Each row of a before or after table is a point. The points were changed in one or more steps. Then noise was added and the rows were shuffled. The steps act on how far a point lies along the listed directions, d1 being the first. Write out the steps. A step turns or swaps two directions, mirrors them in a line or flattens them onto one, adds a multiple of one to another, or multiplies one. Angles are multiples of 10 degrees, from the lower direction toward the higher: turns from -170 to 170, lines from 10 to 170 but not 90. Use the fewest steps. Two steps may share a direction if one is a turn and the other turns, adds or multiplies; they go together, in the order done. Otherwise the lowest direction goes first.
In the rows, 128 means zero.

Directions:
(1): [ 83 105]
(2): [151  83]
Before:
[[177  97]
 [ 62 104]
 [127 145]
 [118 113]
 [100  96]
 [175  99]
 [105 138]
 [115 164]
 [117 155]
 [156 119]
 [112 148]]
After, 11 rows:
[[ 45  92]
 [170 110]
 [102 162]
 [116 104]
 [ 95  85]
 [ 96 146]
 [111 170]
 [208  74]
 [192  78]
 [107 191]
 [125 155]]
Steps: multiply d1 by 1.3; multiply d2 by 1.6

Directions:
(1): [ 67 155 153 116]
(2): [100  63 124 114]
(3): [132 113 177 178]
(4): [155 124 174  80]
Before, 8 rows:
[[154 118 122 157]
 [133  80 131 138]
 [172 104 162 140]
 [199  76  86 226]
 [121  92 189 125]
 [ 58 140 159 132]
 [124 101 189 148]
 [115 126 140 167]]
After (8 x 4):
[[ 17 161 117  90]
 [189 114  84 122]
 [121 117  95 109]
 [ 97 132 129  88]
 [133 122  87  77]
 [143 138  97  83]
 [120 160 111 103]
 [ 88 131 125 111]]
Steps: multiply d1 by -1; turn d2 and d3 by -150 degrees; multiply d4 by 0.4

Directions:
(1): [121 129  57 134  92  70 150 129]
(2): [153 124 131  73 140 121 157 203]
(3): [211 117 109 103 115 133  93  98]
(4): [105 145  89  74 173 154 152  85]
Before:
[[167 110 127 140 108  71 114 193]
 [ 49 153 188 152 157 174 147 153]
 [132 126 153 120 109  89 141 210]
 [ 74 141 149 155 140 133 147 161]
 [159 101 166 116 105 141 112 193]
 [ 71 121 119  85 148 158 167 153]
 [ 45 131 119 111 140 127 159 118]
 [ 68 147 112 186 131 112 129  80]]
After:
[[164 129  90  84 107  79 154 176]
 [112 111 162  99 147 172 137 157]
 [172 118  55  87 122  68 125 152]
 [ 75 146 136 164 129 119 151 164]
 [ 52 140 188 191 117 136 142 188]
 [ 49 130 170 117 147 154 148 130]
 [187  97 105 106  78 101 116 174]
 [ 12 150 138 189 153 125 145  95]]
Steps: turn d1 and d4 by 70 degrees; add 0.7 times d2 to d3

Directions:
(1): [ 88 155 162 171 196 128 149 164 123]
(2): [146 123 112 153 144 188 124 100  52]
(3): [145 120 141 147  81 185 150 196 145]
(4): [134 147 166 117 122 126  37 157 108]
Before:
[[186 140 121 114 143 146  63  63  45]
 [121 117 181 189 111 175 122 196 116]
 [122 133 168 178 153 197 201 193 141]
 [129 124 126 144 141 117 111  85 122]
 [168 138 109  82  87  76  59 109 138]
 [141 143 133 100 111 129  59  98  79]
 [108 111 113 182 161 185 206 154 147]
 [133 102 107 131 124  75  78  94 118]
 [148 102  69 128 138 171 165  44 106]
 [158 132 139  95  73 124  59 135 129]
 [123 103 104 165 123 176 185 143 129]
 [132 156 138 122 143 141  98 107  89]]
After, 12 rows:
[[158 169 162 122 181 117  39  98  61]
 [143  96 100 168 113 223 178 147 127]
 [171 107 140 143  75 223 174 180 139]
 [136 139 135  85 105  76  67 112 148]
 [131 155 118  90 144  35  78  98 148]
 [109 111 128 154 162  65  93 108 122]
 [117 158 153 104 140  97  58 112  99]
 [137 121  92 144 180 171 125  49  72]
 [148  93  93 150 104 190 152 122 107]
 [118 131 141 158 152 123 112 107 122]
 [126 164 156 125 141 137  96 133 102]
 [155  95 162 152  50 165 101 180 139]]
Steps: turn d1 and d3 by 50 degrees; turn d2 and d4 by 30 degrees
